Each row is a point. The ring and each string are closed loops that go straight from each point to the next, and from the last back to the first. Before rounding, they use only three directions, however many columns there are. Count how often each string passes through the ring. Passing back the other way cancels.
In the rows, zero is written as 128.

Ring (10 x 3):
[[158 114  89]
 [173 138  97]
 [176 166 116]
 [165 184 146]
 [158 178 160]
 [149 154 168]
 [138 117 158]
 [130  98 133]
 [129  95 117]
 [140  99  96]]
String (20 x 3):
[[164 143 149]
 [162 141 157]
 [162 127 168]
 [148 133 143]
 [133 136 142]
 [111 120 152]
 [125  87 153]
 [136  78 150]
 [152 102 141]
 [148 124 136]
 [126 140 144]
 [129 137 172]
 [143 149 193]
 [170 143 178]
 [169 143 154]
 [148 157 139]
 [138 176 137]
 [143 224 160]
 [171 208 175]
 [173 168 165]]
Times through: 3
String (29 x 3):
[[185 131 113]
 [159 135 121]
 [149 150 100]
 [165 128  75]
 [179 100  78]
 [178  98  98]
 [166 111 107]
 [173  91  78]
 [156 110  67]
 [155 119  67]
 [178 107  77]
 [189 105 102]
 [163 131 119]
 [143 159 113]
 [152 169 109]
 [178 186 107]
 [202 174 122]
 [187 141 133]
 [159 151 131]
 [148 171 132]
 [165 148 136]
 [176 160 143]
 [163 144 134]
 [141 177 131]
 [159 226 140]
 [182 193 135]
 [187 158 129]
 [174 140 125]
 [196 143 112]]
Times through: 3

Ring (9 x 6):
[[173 110 126  98 215  80]
 [152 125 111 123 191 101]
 [120 139 109 148 142 132]
 [ 98 143 110 158  98 154]
 [ 86 136 111 149  58 167]
 [100 121 126 127  67 154]
 [122 111 144 111 106 132]
 [152 104 154  98 166 101]
 [171 105 141  93 207  82]]
String (24 x 6):
[[127 113 161 116 125 126]
 [135 114 144 114 141 119]
 [144 109 126 102 148 110]
 [169  97 144  83 188  86]
 [190  94 163  77 237  63]
 [181 104 161  95 235  72]
 [149 118 147 119 183 103]
 [148 118 129 115 174 105]
 [158 114 108 104 183  96]
 [174 117  94 103 220  80]
 [159 131 107 130 218  93]
 [133 139 127 150 178 118]
 [127 130 120 135 143 126]
 [127 126  96 125 129 127]
 [106 139  93 149 105 147]
 [ 74 156 109 183  67 177]
 [ 79 149 129 174  72 172]
 [104 132 123 144  96 149]
 [117 123 110 125 105 137]
 [104 122  97 123  70 150]
 [ 95 120 100 121  46 160]
 [ 90 116 117 119  31 165]
 [ 99 117 153 126  66 154]
 [121 120 147 126 120 132]]
Times through: 4

Ring (8 x 8):
[[126 133  97  87 106 134 131 165]
 [136 129 124  78  98  94 153 182]
 [153 141 170  95  99  75 147 170]
 [159 155 187 115 107  79 129 152]
 [156 177 183 148 126 102  93 120]
 [146 181 156 157 134 136  73 107]
 [132 165 115 137 129 174  75 113]
 [125 144  94 106 116 165 104 141]]
String (24 x 8):
[[138 114 126  56  85  84 175 200]
 [143 121 143  64  88  52 181 205]
 [155 125 168  71  85  96 158 178]
 [153 142 164  98 100 118 127 152]
 [167 140 202  91  91  78 147 165]
 [166 156 206 113 105  39 145 165]
 [152 167 177 131 121  38 132 159]
 [151 167 170 133 122  70 118 146]
 [164 190 211 165 133  44 101 127]
 [153 191 184 167 139  53  97 128]
 [145 170 155 139 126 101 101 133]
 [144 169 151 139 126 116  95 127]
 [137 186 141 163 143  89  86 124]
 [134 185 131 164 144 118  75 114]
 [134 169 127 139 131 109  99 135]
 [142 155 136 121 116 169  89 121]
 [135 153 113 121 117 230  66 102]
 [120 152  80 119 124 200  80 121]
 [121 153  93 117 125 118 113 152]
 [120 147  90 108 121 111 123 162]
 [113 132  67  87 113 117 139 178]
 [126 144 106 101 115  89 137 172]
 [139 145 132 104 110 123 121 151]
 [139 124 125  73  93 134 142 169]]
Times through: 2
